Every row gives one point. Each copy is the shape, with its points in the same order, stretched, turned, moved and blurred by noise. Is it also mirrored, or only turned?

Shape:
45,51
-28,-27
-36,16
-24,-7
-2,-29
-12,16
Copy 1, 6 rows:
13,-53
-16,54
38,33
4,38
-35,29
16,16
Copy 1 is: only turned
Copy 2 (6 x 2):
-47,62
13,-9
30,14
3,7
-15,-2
4,20
Copy 2 is: mirrored
Copy 3:
-22,-111
20,62
44,13
22,33
-11,39
28,-6
Copy 3 is: only turned
Copy 4 (6 x 2):
23,76
-1,-58
-43,-16
-13,-33
31,-42
-15,1
Copy 4 is: only turned

Shape (7 x 3):
17,37,9
59,41,-96
6,-15,16
-20,-26,20
-15,-57,-29
52,0,-25
21,38,10
Copy 1, 7 rows:
33,12,7
-5,99,-20
-5,-20,5
-15,-30,25
-65,-3,21
-3,28,-24
40,7,7
Copy 1 is: only turned
Copy 2, 7 rows:
18,27,20
-57,95,-12
34,-12,-6
33,-37,1
0,-35,-32
20,40,-24
22,26,22
Copy 2 is: only turned

Shape, 8 rows:
5,2,-25,-31
-28,47,-37,-18
-17,43,-23,39
-6,-55,-34,29
9,-35,41,21
24,38,-25,-23
0,-13,-62,30
-28,-9,-15,7
Copy 1, 8 rows:
-24,-13,7,-40
39,-32,6,-53
50,-11,-26,-24
-35,43,-13,-47
-35,14,15,40
-15,-34,-14,-23
-10,26,-36,-69
6,3,15,-35
Copy 1 is: only turned
Copy 2:
-57,-2,-21,-18
-27,-4,-73,-34
57,3,-60,11
-28,87,20,29
40,2,65,-8
-44,-48,-52,-1
-24,62,-49,53
7,34,3,-25
Copy 2 is: only turned

Shape (10 x 6):
3,23,-15,8,-76,-6
-13,30,7,10,-67,9
38,2,-10,7,40,-1
6,-21,-4,-23,6,-24
-39,-12,-40,40,-14,20
15,-5,-5,6,26,-10
19,-18,30,-6,17,-3
-6,-1,-10,-24,53,6
-24,15,12,7,24,-30
10,-1,1,-4,51,12
Copy 1, 10 rows:
30,28,-29,26,40,-121
37,18,-44,18,44,-79
-42,-39,7,3,-16,7
24,20,35,7,-25,-3
15,-40,-2,-31,53,-24
-18,-22,7,-6,-7,9
-11,9,4,13,-13,27
16,-44,35,-9,-29,51
27,-11,-1,-22,-27,28
-19,-48,10,0,-20,53
Copy 1 is: mirrored
Copy 2, 10 rows:
-36,-62,24,65,-14,-14
-21,-48,29,48,-4,9
-18,39,-25,9,-21,-16
-32,2,-16,9,2,-45
-28,-53,26,-57,-36,4
-29,14,-5,1,-16,-14
-33,26,-23,12,21,-9
12,39,-17,-26,-9,-17
-18,29,43,-1,1,-13
4,44,-19,-18,-5,-10
Copy 2 is: only turned
Copy 3:
32,-9,48,34,-13,-44
25,16,52,37,13,-42
-1,1,-25,-44,-18,33
-29,-32,0,-18,-23,6
30,-10,-29,59,-20,-49
-10,-19,-17,-13,-5,19
-25,-28,2,-30,27,21
-30,18,-46,-17,-14,30
-6,8,-7,34,9,39
-21,14,-39,-27,0,35
Copy 3 is: mirrored
Copy 4, 10 rows:
-20,6,-48,43,40,-20
-8,-12,-35,38,26,-42
11,-11,7,0,-30,41
-23,36,3,-25,5,15
-17,-23,28,95,-6,11
-2,2,8,0,-26,19
16,30,17,-27,-28,2
-8,-26,24,-19,-6,26
-28,-16,-7,-19,-43,-40
11,-22,27,-7,-26,27
Copy 4 is: only turned

Shape:
3,-26,-3,14,-22,23,-18,6
-33,-8,32,12,21,23,7,-4
-13,-35,-34,49,-29,5,-7,7
-25,-16,-12,-7,30,34,-10,-29
25,41,-39,16,1,-65,3,-13
-37,44,7,-3,17,14,13,49
4,-2,-50,-50,-40,-15,3,-24
-51,12,14,-3,-22,-8,-25,44
-22,-20,-8,-40,-19,16,46,-22
30,38,-21,10,-14,-30,-13,51
-43,43,25,43,1,28,-26,5
Copy 1, 11 rows:
11,-16,16,22,-13,10,-30,-12
-41,-39,-12,44,18,-6,4,37
24,-20,13,50,-58,29,-4,-17
-49,-30,-29,15,3,61,-29,37
7,76,-11,4,-56,20,78,-19
20,-62,-58,-15,27,-13,45,18
1,61,-43,-37,-72,33,-32,2
15,-50,-47,32,5,-29,0,-37
-25,17,-33,-13,-43,10,-30,70
81,21,-16,-21,-9,-9,45,-38
-45,-82,-6,21,16,-28,30,-34
Copy 1 is: mirrored
Copy 2 (11 x 8):
18,19,-22,-10,-1,37,33,-9
-6,1,18,2,-15,-15,14,56
22,-4,-70,-5,-20,54,53,-20
45,-1,23,29,-48,26,-5,40
-21,-59,-48,-20,-54,11,-25,-63
-15,16,-31,-35,-3,-28,-72,55
-10,-7,-15,-9,-9,121,-42,-43
-42,61,-26,-45,-13,34,-34,25
-25,-14,0,10,22,76,-21,25
-13,11,-71,-47,1,-11,-39,-49
-5,-4,15,-57,-56,-21,5,63
Copy 2 is: mirrored
Copy 3:
8,21,7,39,-32,-20,-16,17
36,-9,-31,62,-9,9,23,37
33,56,62,23,-30,-18,-8,6
55,-24,-41,30,-30,-15,-8,20
-9,-30,62,-69,9,47,-1,-58
-33,-27,-19,8,16,-24,47,41
-14,-23,-6,-29,-8,-38,-28,-78
-14,-30,26,48,1,-28,37,6
7,5,-57,27,12,-33,-2,-31
-70,-12,47,-43,4,-3,0,0
30,-15,12,43,-38,14,65,46
Copy 3 is: mirrored
